Every row gives one point. The points of each table are mixes of a few directions, plus a little noise. Count the directions of each table, and those that both share. Where both have some left over, give the other angles between the two spaces (their principal angles), to ten degrees, smallest first.
(in the rows, 128 means zero)

First (6 x 2)
[[108 150]
 [125 130]
 [109 147]
 [116 139]
 [127 128]
 [183  72]]
Second (7 x 2)
[[144 112]
 [ 83 174]
 [158  96]
 [135 121]
 [145 111]
 [136 120]
 [ 95 162]]
Directions: first 1, second 1, shared 1

First (7 x 4)
[[140 127 122 119]
 [155 127 114 109]
 [168 127 107 100]
 [ 75 130 155 165]
 [178 126 102  93]
 [ 94 129 145 151]
 [ 84 129 150 158]]
Second (6 x 4)
[[120  92 130 119]
 [119 166 125 119]
 [146  39 133 144]
 [105 140 127 107]
 [134 169 125 135]
 [146 161 126 146]]
Directions: first 1, second 2, shared 0; angles 80

First (8 x 8)
[[128 120 126 126 131 130 125 133]
 [125  40 104 116 166 143  93 179]
 [130 185 143 137 104 118 151  95]
 [126  73 113 120 152 136 106 161]
 [131 211 150 140  92 114 160  81]
 [128 130 129 128 127 127 129 127]
 [127  95 119 123 142 134 115 148]
 [129 173 141 134 109 120 146 102]]
Second (10 x 8)
[[158 132 110 117  99 105 126 116]
 [147 136 173 171 125 165  65 168]
 [ 98 132 129 153 156 147 129 140]
 [126 138 130 165 134 143 105 146]
 [119 125 130 122 135 130 136 126]
 [160 109 145  63  97 104 143 104]
 [137 121 104  86 112  96 162  98]
 [ 77 122 139 138 173 152 146 136]
 [134 129 162 148 132 154  94 152]
 [125 137  59 115 117  84 174  93]]
Directions: first 1, second 3, shared 0; angles 70

First (11 x 11)
[[100 121 107 102 102 152 111 123 110 150 117]
 [104 138 134 137 112 141 102  90 148 157 179]
 [145 125 136 137 143 125 128 124 129 115 134]
 [158 121 156 141 150 148 113  97 112 104 179]
 [126 134 138 125 120 129 138 133 120 123 137]
 [164 116 145 142 159 139 115 107 117 102 153]
 [ 96 135 124 124 104 147 103  98 138 160 162]
 [104 135  87 118 115  79 164 190 158 149  32]
 [125 124 137 112 116 157 119 116  97 123 151]
 [167 113 109 164 184  90 120 131 174 118  87]
 [120 145 135 106 104 100 194 199 105 108  76]]
Second (8 x 11)
[[ 96 106  85 131 130 129  69  98 146 157  85]
 [ 85 139 140 133  99 136 101  94 132 146 163]
 [ 68 127 113 127  96 131  85  99 132 156 116]
 [151 131 127 123 139 105 171 175 124 108  90]
 [117 148 148 139 116 109 149 137 140 126 143]
 [225 115 135 126 186 136 173 161 118  91 137]
 [136 136 147 139 130 134 128 110 136 128 173]
 [146 122 129 107 129 143 147 150  95 111 117]]
Directions: first 4, second 4, shared 3; angles 30

First (11 x 14)
[[131 120 148 116 124 134 132 154 142 148 131 175 122 113]
 [128 135 125 138 119 119 119 115 119 123 125 142 133 114]
 [132 137 141 139 106 114 112 123 123 133 123 200 129  86]
 [110 123  97 147 129 118 141 107  93 124 136  87 183 119]
 [131 127 133 122 132 133 128 134 137 128 127 125 116 137]
 [129 135 106 129 148 134 129 106 127 101 125  37 114 178]
 [131 132 141 133 112 120 118 130 127 135 125 186 128  97]
 [129 109 167 109 115 135 138 179 148 172 135 233 131  84]
 [128 119 111 108 166 153 148 134 145 113 131   7 106 206]
 [126 131 106 129 146 133 132 110 124 107 127  45 123 170]
 [133 140 134 139 112 116 111 116 124 124 122 171 123 103]]
Second (9 x 14)
[[131 135 114 146 133 106 121 104 132 106 116 123 131 142]
 [129 130 106 130 103 110 155 154 133 160 149 116 179 131]
 [130 135 109 145 128 104 127 111 132 113 121 122 140 141]
 [132 143 114 172 171  95  78  34 131  34  74 127  77 159]
 [127 124 123 118 107 130 150 161 130 163 148 124 160 121]
 [121 110 180  81 131 192 129 173 117 165 145 147  92  93]
 [124 114 156  91 113 168 146 183 121 179 156 136 132 101]
 [131 136 105 149 128  99 126 106 133 110 119 120 142 144]
 [126 123 147 118 138 148 117 128 124 123 124 136 101 119]]
Directions: first 3, second 2, shared 0; angles 30, 50

First (11 x 20)
[[119 142 138 135 135 142 160 112 158  98 149 108 114 138 140 110 129 123
  152 121]
 [115 148 142 139 138 148 175 105 170  83 158 100 108 143 146 102 130 118
  163 116]
 [135 116 121 122 121 115  99 142 102 154 109 144 140 120 117 145 127 134
  106 135]
 [135 117 121 123 122 117 106 140 107 150 113 142 139 121 120 141 127 133
  110 134]
 [162  74  93 100 102  76   7 189  16 244  48 201 181  91  82 197 124 154
   34 159]
 [114 150 143 139 140 148 177 103 173  82 161  98 106 142 146 100 130 117
  167 115]
 [131 123 126 126 125 124 120 131 120 136 123 133 132 125 124 133 127 129
  121 131]
 [122 138 134 133 133 137 150 116 149 107 142 114 119 134 137 117 128 123
  145 123]
 [123 136 133 133 132 137 147 118 146 109 142 115 119 134 136 117 129 124
  144 123]
 [118 145 140 137 135 145 167 107 164  89 154 104 112 140 142 105 129 119
  159 119]
 [135 116 120 122 121 115 100 143 102 154 109 145 140 119 117 144 126 134
  107 136]]
Second (8 x 20)
[[134 143 101 140  95 126 140 105 145 137  95 162 115  88 146  93  91 159
  122 136]
 [107 112 144 172 159 115 137 160 119 173 109 136 148 182 150 122 173 112
  130 117]
 [142 115 116 137 108 126 149 119 128 149 129 115 126 100 132 132 106 133
  125 144]
 [114 145  79 172  92 110 144 134 164 109 121 152 148 163 167 119 108 112
  140 112]
 [104 114 107 140 136 107 135 142  99 152 110 142 136 165 150 124 159 150
  140 129]
 [143 124 192  41 179 158  86 113  83 114 143 106  94  82  64 137 153 155
  116 140]
 [142 152 159 148 131 147 118 127 175 118 122 141 127 113 124 108 109  96
  112 112]
 [139 118 126  73 125 136 116 125 111  72 196  69 130 131  92 189 125 106
  140 133]]
Directions: first 1, second 5, shared 0; angles 60

First (10 x 32)
[[121 149 147 137 125 130 143 142 108 135 142 131 136 130 120 112 136 140
  127 140 140 125 153 122 124 112 112 140 122 120 125 132]
 [154  47  55  92 138 123  67  73 207 102  74 116  95 121 159 190  96  82
  134  82  82 139  29 151 144 190 189  82 152 161 141 110]
 [155 153 134 133 129 132 112 136 161 117 122 115 114 115 127 128 119 139
  114 130 120 139 106 135 149 130 145 128 126 128 155  86]
 [131 159 150 140 125 131 138 145 120 130 140 126 131 125 120 111 133 145
  121 141 137 129 145 125 132 112 118 140 122 119 135 116]
 [123  63  82 104 133 121 105  91 147 122 102 131 120 133 146 163 117  93
  142 100 108 126  90 136 120 161 150 102 142 147 115 150]
 [103 143 150 138 124 128 158 143  82 144 151 140 148 138 117 105 145 138
  134 143 149 118 175 116 110 104  97 144 120 116 109 158]
 [142 198 174 152 123 135 145 166 121 130 151 121 131 119 111  95 135 164
  110 155 144 134 157 123 143  97 113 153 114 111 149  93]
 [ 94  66  97 110 130 120 134 101  99 139 121 145 140 146 137 146 133  98
  152 112 128 114 135 124  99 142 119 114 137 138  90 188]
 [ 78 124 148 135 123 124 175 140  48 155 158 152 162 149 116 103 154 130
  146 143 158 108 200 109  90 101  79 146 120 115  84 197]
 [177 177 142 138 129 136 101 144 188 107 119 103 103 105 126 127 112 150
  101 134 114 149  89 141 168 130 158 130 125 127 178  49]]
Second (9 x 32)
[[135 162 147 108 117 134 136 143 138 122 118 109 132 134 125 111 124 134
  103 122 118 131 129 123 149 130 137 129 129 133 143  70]
 [167 133 104 184 145 125  86  95 200 115 122 147  91  83 126 176 124 137
  178 148 139 154  64 155 138 120 143 127 119 130 136 156]
 [138 160 143 114 120 133 131 139 144 121 118 112 129 129 125 117 124 134
  109 124 120 134 123 126 148 129 138 128 128 133 143  76]
 [111 150 148  71 107 134 155 146 110 127 110 102 151 158 128  97 125 118
   88 104 110 119 150 111 143 141 133 122 137 141 129  59]
 [114 141 165 126 126 131 155 180  58 141 166 117 148 148 123  76 134 151
   79 141 134 109 198 110 115 112 104 149 125 100 144 124]
 [140 135 142 170 141 127 124 152 108 133 163 135 120 114 123 115 132 155
  122 156 144 126 151 131 117 107 113 147 118 101 145 159]
 [129  85 110 191 154 119 111 122 105 139 166 161 114 107 129 146 137 140
  163 158 154 124 138 139  92 110 106 141 119 102 119 234]
 [145 121 111 158 138 125 106 107 162 123 126 142 109 105 128 156 127 130
  159 138 135 140  95 142 128 125 134 126 124 129 127 155]
 [ 73  64  82  30 103 123 149  69 127 129  62 126 158 174 144 157 125  55
  150  62  98 115 104 114 121 177 145  84 153 183  65 119]]
Directions: first 2, second 3, shared 1; angles 30
